Rows are points. The ring and each string are closed loops that go straight from each point to the next, and from the last back to the first. Before rounding, they use only three directions, however many columns there are. How many times does the string pass through the ring? Passing back the other way cancels.

Ring (9 x 3):
[[ 36 -15 -17]
 [ 23  10 -23]
 [-14  22 -20]
 [-34  14 -16]
 [-51 -16  -9]
 [-46 -38  -5]
 [-21 -59  -1]
 [  4 -60  -2]
 [ 29 -43  -8]]
String (15 x 3):
[[ 40 -12 -48]
 [ 55  -6 -42]
 [ 50  -2  -8]
 [ 35  -6   8]
 [ 13 -15  -2]
 [ 21 -16   0]
 [ 42 -17  13]
 [ 56 -28  -7]
 [ 58 -34 -20]
 [ 52 -35 -31]
 [ 69 -29 -12]
 [ 46 -16  10]
 [ 33 -11  14]
 [ 56  -6  -1]
 [ 49  -9 -31]]
Times through: 0

Ring (10 x 6):
[[ 79   7   0   0  -9 -23]
 [ 73  35  -4  -3  -7 -23]
 [ 40  67  -7  -8  -5 -18]
 [  3  73  -7  -9  -5 -10]
 [-40  49  -5  -7  -9   3]
 [-52  15  -4  -5 -14   8]
 [-40 -24  -4  -1 -19   9]
 [-18 -44  -3   1 -20   6]
 [ 27 -53   1   4 -19  -5]
 [ 65 -33   3   4 -14 -16]]
String (14 x 6):
[[ 63 -24 -34  -8 -23 -11]
 [ 92 -52 -14   1 -20 -19]
 [ 91 -65  21  12 -13 -22]
 [ 44 -35  42  14  -5 -16]
 [ 33 -24  15   6 -11 -11]
 [ 30 -16 -31  -8 -22  -5]
 [ 46 -68 -33  -4 -29  -3]
 [ 43 -90   8   9 -21  -6]
 [ 35 -72  30  14 -13  -9]
 [ 20 -17  25   8  -8 -10]
 [ 38 -51  38  14  -8 -13]
 [ 51 -56  41  16  -7 -16]
 [ 32 -15  19   6  -9 -12]
 [ 35  -7 -18  -5 -18  -8]]
Times through: 2

Ring (6 x 8):
[[ 56   4 -11   2 -29  19 -29   1]
 [ 12  59  -1   7 -52  18   2   0]
 [-50  41  12  12 -33  13  17  -4]
 [-73 -25  18  13   6   9   6  -8]
 [-34 -68   3   8  22  11 -20  -6]
 [ 22 -56 -11   3   7  16 -36  -3]]
String (9 x 8):
[[-68  37  57  19 -23   6  23  -6]
 [-43 -13  32  13  -3   9   0  -5]
 [-29 -24   0   8  -2  13  -9  -5]
 [-28 -49 -38   3   6  17 -18  -5]
 [  7 -25   5   7  -6  14 -21  -3]
 [ 16  -9   9   7 -15  15 -19  -2]
 [ 19  17 -30   2 -34  20 -14  -1]
 [ 13  66 -34   3 -59  22   2   0]
 [-39  95  -4  10 -65  17  29  -2]]
Times through: 1
String (7 x 8):
[[ 54  70  35  10 -59  16  -7   3]
 [ 24  33  33  10 -35  13  -9   0]
 [  6  22 -19   4 -34  19  -8  -1]
 [ 24  28 -41   1 -41  22 -12   0]
 [ 77  39 -28   0 -52  24 -26   4]
 [ 78  40   3   4 -49  20 -25   4]
 [ 79  77 -12   2 -71  23 -15   5]]
Times through: 1

Ring (10 x 9):
[[ 58  18  -5 -10   2  -6   0  16  14]
 [ 50  52  -1  -1   5   0  -3  15  27]
 [ 19  72   2  11   7   5  -4   9  38]
 [ -9  73   1  20   6   5  -4   3  41]
 [-43  53  -6  26   2   2  -2  -4  36]
 [-57  23 -11  24  -1  -3   1  -7  25]
 [-53  -3 -11  18  -2  -9   4  -6  16]
 [-25 -31  -7   4  -1 -15   8   1   4]
 [  5 -34  -5  -6   0 -16   8   7   1]
 [ 40 -16  -5 -12   1 -13   5  13   3]]
String (18 x 9):
[[-15  28   7  12   7  -4   3   3  27]
 [-19  43 -24  19  -5   1  -6  -1  26]
 [-39  62 -32  30  -7   5  -9  -6  33]
 [-32  50 -22  24  -4   2  -6  -3  31]
 [-17  28   3  12   5  -4   2   2  26]
 [-37  30  19  17  11  -4   6   0  32]
 [-60  34  12  25   8  -2   4  -5  34]
 [-31  22  10  15   7  -5   5   0  27]
 [-14  25 -18  13  -3  -3  -2   1  21]
 [-59  30 -41  30 -12  -1  -7 -10  22]
 [-92  23 -32  37  -9  -2  -3 -15  25]
 [-79  14   4  27   4  -6   6  -9  28]
 [-38  13  20  13  11  -7   8   0  26]
 [-23  21  -2  13   3  -5   2   1  23]
 [-33  34 -32  22  -8   0  -6  -4  23]
 [-69  48 -25  35  -5   2  -5 -10  33]
 [-71  55 -10  35   1   3  -3 -10  38]
 [-47  44  12  23   9  -1   3  -3  36]]
Times through: 2
String (19 x 9):
[[ 51  25 -24  -4  -5  -4  -5  13  13]
 [ 39  27 -19  -1  -3  -4  -4  11  16]
 [ 40  35 -32   2  -7  -1  -7  10  16]
 [ 14  26 -11   5   0  -4  -1   7  20]
 [ 22  24  18  -1  11  -6   5  11  24]
 [ 59  44  20  -8  13  -2   2  18  28]
 [ 64  49  26  -9  15  -2   3  20  30]
 [ 53  44  22  -6  13  -2   3  18  29]
 [ 75  60   0  -7   6   2  -4  19  28]
 [ 75  60 -27  -4  -4   3 -10  17  23]
 [ 37  39 -24   2  -4  -1  -6  10  19]
 [ 62  41 -26  -4  -5  -1  -7  15  17]
 [ 95  35  -9 -17   2  -3  -3  23  15]
 [ 77  28 -25 -11  -5  -4  -6  18  12]
 [ 37  24 -25   0  -5  -4  -5  10  14]
 [ 17  15   8   0   7  -7   4   9  19]
 [ 46   6  23 -12  12 -10   8  17  16]
 [ 86   5   5 -22   6 -10   4  23   8]
 [ 88  16 -19 -17  -3  -7  -3  21   7]]
Times through: 2

Ring (9 x 11):
[[ 49 -27 -26   4 -22 -23   3 -16 -40  -6  38]
 [ 25  13 -26   3  -5 -18  16  -2  -1  14  38]
 [-12  53  -6   1  24  -5  14   8  33  15  17]
 [-29  72  22   5  33   7  -5   5  38  -5  -6]
 [-33  62  43   5  38  14 -23  -4  21 -30 -27]
 [-28  23  39  -1  47  13 -22 -11  -7 -39 -34]
 [-11 -28  16 -11  50   5  -8 -16 -38 -35 -25]
 [ 17 -57  -7 -11  29  -8   0 -20 -58 -28  -3]
 [ 46 -50 -21  -1 -10 -20   0 -21 -58 -18  25]]
String (13 x 11):
[[ -5  -5   5  -6  35  -1   0  -9 -18 -18  -6]
 [ 14 -17  14   1  12  -4 -18 -20 -40 -36  -6]
 [ 48 -49   9   7 -21 -13 -31 -34 -75 -50   6]
 [ 79 -85 -25   4 -42 -29 -13 -35 -95 -34  36]
 [ 50 -64 -51  -9  -3 -28  27 -13 -53   9  44]
 [ 19 -18 -33  -7  17 -16  24  -4 -17  12  29]
 [  6   6  -8  -2  19  -8   7  -5  -7  -3  13]
 [ 18  37  14  14 -15  -8 -20 -11  -3 -19  14]
 [ -5  83  20  16  -3  -2 -14   1  37  -5  13]
 [  3  57  33  17  -8   1 -31 -11   7 -30  -1]
 [-11  29  16   1  28   2  -8  -6   3 -17  -6]
 [-36  26  21  -8  62  11  -1  -1   9 -17 -25]
 [-40   1  23 -15  78  14   0  -5  -8 -26 -37]]
Times through: 1
String (22 x 11):
[[ 51   9 -20  14 -42 -25  -4 -13 -19  -1  47]
 [ 63 -25 -46   6 -39 -33  15 -12 -34  12  61]
 [ 81 -27 -28  16 -67 -33 -11 -24 -53 -12  58]
 [ 71 -50 -39   5 -40 -32   5 -21 -59  -5  52]
 [ 20 -44 -38 -14  27 -17  29  -6 -32   9  24]
 [ 16   3   3   4   4  -8  -9 -13 -21 -19   9]
 [ 62 -19  -2  16 -49 -22 -26 -28 -53 -32  31]
 [ 90 -46 -21  17 -72 -34 -21 -33 -74 -27  52]
 [ 61 -49 -40   1 -27 -29  11 -18 -54  -1  48]
 [ 15 -35 -42 -14  31 -17  35  -2 -22  17  27]
 [ 11   1  -5  -1  14  -8   2  -9 -15  -9  11]
 [ 35  18   4  15 -29 -14 -19 -16 -19 -19  25]
 [ 47  27 -20  16 -44 -24  -1  -8  -4   6  52]
 [ 13  20 -46  -5  13 -20  40  10  20  39  47]
 [ -4  18 -34  -9  35 -12  37  10  19  30  28]
 [  2  18  -6  -1  19  -7   7  -3   2   0  13]
 [ 15  36  10  12 -10  -7 -15  -9   0 -15  15]
 [ 16  67   1  17 -22 -12  -6   0  27   5  33]
 [ -5  48 -37  -4  24 -14  41  17  43  44  41]
 [-10  11 -40 -15  47 -11  46  12  20  36  27]
 [  5  10 -19  -4  22 -10  19   0   2  10  21]
 [ 34  27   7  17 -31 -13 -21 -15 -13 -19  25]]
Times through: 4

Ring (9 x 14):
[[ 59 -11  -4  10  30  -5  31 -13  23   1  10  -1  -6 -11]
 [ 38  15 -13   6  27 -17  37 -15  25   8   2   7   0   2]
 [-15  25 -16  -2   7 -26  33 -18  17  12 -17  14   8  21]
 [-42  14  -8  -5  -7 -24  26 -19   8   9 -26  14  11  27]
 [-64 -19   4  -6 -23 -12  12 -19  -5   0 -31   7  11  25]
 [-60 -44   5  -4 -29   0   4 -15 -11  -4 -26  -1   4  17]
 [-23 -67  -2   2 -22  15   1  -8 -10  -7  -8 -12  -8  -1]
 [ 18 -62  -2   8  -3  16   8  -7   0  -7   5 -14 -13 -13]
 [ 51 -41   0  11  18   8  20  -9  13  -5  12 -10 -11 -16]]
String (16 x 14):
[[ 41  19  13   7  35 -22  39 -23  28   1  -6  12   9   5]
 [ 10  41 -12   1  23 -32  42 -20  27  12 -12  18  10  18]
 [-34  44 -33  -6   1 -35  37 -17  18  20 -22  19   9  30]
 [-52  13 -40  -7 -18 -21  24 -11   5  17 -21  10   2  26]
 [-41  -8 -20  -4 -15 -12  18 -13   2   8 -19   5   2  19]
 [-17 -21   6   1  -3  -7  18 -17   4  -2 -16   3   5  11]
 [-49 -37  32  -2 -17  -5   8 -23  -6 -10 -31   4  13  19]
 [-54 -63  42  -1 -25   6  -1 -22 -14 -17 -31  -2  11  14]
 [-14 -53  33   3  -7   6   7 -19  -3 -14 -17  -4   5   3]
 [  5 -46  32   6   4   4  12 -19   3 -13 -11  -3   4  -1]
 [ 24 -66  34   9   6  15   8 -16   1 -17  -2 -11  -2 -11]
 [ 53 -76  10  13  10  23   8  -7   4 -13  15 -19 -16 -25]
 [ 60 -51 -27  12  13  16  17   0  12   1  23 -17 -23 -24]
 [ 33 -23 -40   7   8   2  23  -2  13   9  14  -8 -18 -10]
 [  6 -16 -21   3   2  -5  22  -9  10   6  -2  -1  -6   2]
 [ 31  -9  19   7  24 -10  28 -20  18  -5  -6   5   5   1]]
Times through: 2
String (9 x 14):
[[ 38 -76  36  12   9  20   7 -15   2 -20   3 -14  -6 -18]
 [ 74 -51 -15  14  22  16  19  -3  15  -3  25 -17 -21 -28]
 [ 61  -5 -29  10  27  -5  33  -6  24   8  17  -3 -13 -12]
 [ 63  40  -8   8  47 -28  49 -19  38  10   4  14   4   2]
 [  6  23  14   2  22 -26  36 -25  21   3 -18  16  14  17]
 [-15  -9   8   0   1 -13  22 -19   8   0 -18   7   8  14]
 [-54 -17 -38  -5 -28  -8  13  -7  -3  12 -17   1  -4  19]
 [-95 -58 -22  -8 -55   7  -6  -7 -23   2 -28  -7  -3  21]
 [-45 -95  -4   1 -41  26 -12  -4 -22 -10 -10 -20 -13  -2]]
Times through: 1

Ring (6 x 14):
[[ 18   7 -30 -21 -25  18  -8  10  -3 -31 -21 -22 -53  16]
 [ 20  -5 -36  -6  -3   7  -3 -11 -14  -8 -24 -22  -1  11]
 [  3 -14 -18   5   8  -2   2 -12 -10   2 -15 -21  41  -4]
 [-31 -17  21   5   1  -2   5  11   9 -10   3 -21  54 -24]
 [-25 -12  25  -5 -11   8   4  23  14 -30   3 -20  11 -15]
 [ -3  -1   2 -18 -24  17  -3  24  10 -41  -8 -21 -40   4]]
String (31 x 14):
[[ -7 -16   5   1   2   5   5   4   0 -18  -7 -20  24  -6]
 [-23  -6   1  -2  -9   0  -2  11   7  -7  -4 -22  33 -17]
 [-31  -9   5   4  -3  -6   0   8   7   2  -1 -22  58 -25]
 [-34 -21  13  15  14 -12   6  -2   3  12   1 -21  95 -31]
 [-32 -16   7  11   8 -11   3   0   3  11  -1 -22  84 -29]
 [-25  -6  -2   0  -7  -3  -2   8   6   0  -4 -22  45 -21]
 [ -7  -9  -4  -3  -5   5   1   6   1 -15  -9 -21  15  -5]
 [ -9 -11  -1  -2  -4   4   1   6   2 -14  -8 -21  21  -8]
 [-33  -4   5  -2 -12  -3  -3  15  11  -3  -1 -22  43 -25]
 [-38  -5  11  -1 -12  -3  -2  18  14  -5   2 -22  46 -28]
 [-36  -7  16  -2 -12   0  -1  20  15 -11   3 -21  37 -25]
 [-48 -14  40   1 -10   1   5  29  22 -22  13 -20  45 -32]
 [-37 -15  41  -3 -11   7   6  30  21 -34  10 -20  19 -22]
 [-31  -3  22 -12 -25  10  -1  33  20 -33   4 -21  -5 -17]
 [-18   0   5 -14 -24  11  -4  25  13 -29  -4 -21 -13  -9]
 [-17   5  -1 -18 -30  12  -7  27  14 -29  -5 -22 -24  -7]
 [ -6  10   1 -29 -42  24  -8  38  17 -53  -7 -21 -74   6]
 [ 11   2  -5 -24 -29  25  -4  25   7 -53 -13 -20 -73  16]
 [  4  12 -16 -29 -40  23 -10  29  10 -45 -14 -21 -75  11]
 [ -4  10 -16 -22 -33  15 -10  23   8 -30 -13 -22 -43   2]
 [  1  -2 -10 -13 -17  12  -3  13   3 -27 -12 -21 -22   3]
 [  9  -5  -8 -13 -14  16  -1  11   0 -34 -13 -21 -31   9]
 [ 17  -5  -6 -19 -19  23   0  16   2 -49 -14 -20 -60  18]
 [  4   6  -2 -27 -36  25  -6  31  12 -54 -10 -21 -76  12]
 [ -1   0  11 -24 -31  25  -2  34  14 -59  -6 -20 -69   9]
 [-15  -2  21 -19 -29  20  -1  36  19 -52   0 -20 -45  -2]
 [-24  -1  13 -13 -25  11  -3  29  16 -32   0 -21 -11 -12]
 [-29   1  10 -11 -24   6  -4  27  16 -22   0 -21   4 -18]
 [-48  -9  37  -4 -17   3   2  34  24 -24  12 -21  31 -31]
 [-43 -24  46   7   3  -1  11  21  17 -21  13 -20  58 -30]
 [-18 -25  24   7  10   2  10   6   4 -18   1 -20  45 -14]]
Times through: 0

Ring (7 x 14):
[[ -4 -34 -14   7   2  47  20  -5  -2 -15  14 -19  49  29]
 [ -6 -27 -15  16 -15  10  21 -24 -52 -13  26  13  -8   2]
 [ -4   0  -2  16 -24 -25   6 -22 -62   0  16  34 -51 -22]
 [ -3  27  19   7 -13 -38 -23   1  -2  17 -26   9 -35  -2]
 [  2  34  25  -4  -3 -11 -27  21  39  20 -38  -4  -1   6]
 [ 11  16  11 -13   2  46  -3  30  46   8 -13  -1  39   1]
 [  7  -5   1  -9   5  60   9  21  36  -2  -1  -9  55  12]]
String (24 x 14):
[[ -7  16  14  10 -11 -34 -19  -4  -5  12 -23   0 -25   8]
 [ -8  24  13  20 -28 -72 -18 -23 -57  14 -10  33 -85 -21]
 [ -2  16   3  17 -34 -48   1 -26 -80   6  17  56 -87 -43]
 [  1   8   0  10 -23 -13   6 -13 -49   2  16  39 -45 -29]
 [ -4   0   2  10 -13  -9   0  -9 -23   2   0  10 -17  -1]
 [ -4   1   3  10 -12  -8  -2  -8 -18   2  -2   7 -13   3]
 [  1   7   3   6 -15  -3   2  -5 -24   3   5  22 -22 -13]
 [  1  23   8  11 -28 -38  -4 -14 -55  10   7  48 -71 -38]
 [ -8  28  20  13 -17 -61 -28  -8 -17  19 -29  11 -54  -2]
 [ -7  21  20   7  -5 -33 -27   4  18  16 -37 -12 -13  18]
 [ -1  18  16   2  -5 -10 -18  10  20  12 -26  -5  -1  10]
 [ -1  39  34  -7   7 -16 -42  31  76  26 -63 -31  20  30]
 [ 12  47  31 -19   4  18 -28  44  76  25 -44  -4  25   0]
 [ 16  31  15 -16  -5  38  -3  32  34  13  -8  23  14 -24]
 [  2   4   6   0  -4  18  -2   9  14   4  -9  -2  16   8]
 [  3   5  11  -8  10  40  -9  26  60   6 -26 -28  58  30]
 [ 14  14  11 -18   7  64   0  37  61   6 -13  -6  58   5]
 [ 22  25  11 -24   1  73   6  42  51   8  -1  19  44 -22]
 [  9  13   6  -6  -8  29   4  14   7   5   2  19   7 -15]
 [  0   4   7   1  -2  13  -5   9  17   5 -13  -7  17  13]
 [  1  23  23  -7   7   9 -26  28  65  16 -44 -27  35  28]
 [  5  48  34 -10   1 -12 -38  34  65  28 -54 -10   6   9]
 [  5  44  27  -4 -11 -26 -29  18  23  24 -34  14 -28 -13]
 [ -1  12  10   4  -9  -5  -9   3   1   8 -12   5  -8   1]]
Times through: 3
String (31 x 14):
[[-10 -27 -17  25 -24 -17  20 -39 -85 -13  33  26 -41  -8]
 [ -8 -11  -3  16 -14 -12   4 -18 -35  -3   5   6 -17   6]
 [ -8  -7  -2  17 -17 -23   1 -21 -43  -1   5  12 -30   1]
 [ -8   2   0  21 -27 -46   0 -29 -70   3  10  33 -67 -18]
 [ -2  17   4  16 -32 -45  -1 -23 -73   7  14  52 -82 -40]
 [ -4  26  12  17 -31 -64 -14 -21 -63  14  -2  44 -88 -33]
 [-10  23  18  16 -16 -62 -27 -12 -19  16 -29   5 -51   5]
 [ -5  12  12   8  -8 -21 -16  -1   2  10 -21  -3 -12  11]
 [  1  10   7   3 -10   0  -4   3  -3   6  -7   9  -7  -2]
 [ -4  12  13   5  -4 -11 -16   5  15  10 -24  -9   1  15]
 [ -2  17  15   2  -5 -10 -17   9  19  12 -25  -6   0  11]
 [  5  27  16  -3 -10  -2 -12  14  11  14 -15  16 -13 -13]
 [  8  41  25  -9  -6  -4 -24  26  37  21 -31  10  -7 -10]
 [  9  47  32 -14   2   3 -32  38  68  26 -47  -6  14   3]
 [  4  29  24 -10   6  13 -25  32  66  18 -42 -19  32  19]
 [  8  31  25 -16   9  29 -23  41  81  18 -42 -21  46  19]
 [ 21  39  21 -26   3  59  -8  50  71  16 -20  11  42 -16]
 [ 19  25  15 -23   5  68  -1  45  66  10 -13   5  53  -9]
 [  5   3   8  -9   8  46  -4  25  53   4 -18 -22  56  24]
 [  6  -5   4 -11  12  63   2  28  61   0 -15 -28  75  30]
 [ 10 -13  -3 -14  12  89  16  30  55  -7   2 -19  86  21]
 [  9 -16  -7  -8   4  75  20  18  27  -9  12  -6  63  10]
 [  2 -36 -14  -4  12  86  24  13  36 -16  10 -31  91  38]
 [ -6 -34 -10   4  10  53  13   3  28 -13  -2 -40  74  49]
 [-11 -57 -20   9  15  67  23  -5  23 -23   6 -55  95  67]
 [-14 -65 -25  15  12  61  27 -15   5 -27  14 -52  87  67]
 [-13 -50 -19  16   4  38  20 -17  -8 -20  11 -36  56  50]
 [ -4 -19  -7   9  -6  20  11  -8 -14  -7   8  -4  17  15]
 [ -1 -10  -5   7 -10  16  11  -7 -22  -5  12  10   2   0]
 [ -3 -25 -17  15 -19  15  27 -24 -64 -14  37  27 -17 -13]
 [ -6 -30 -22  22 -26   1  31 -37 -91 -16  46  36 -37 -19]]
Times through: 2
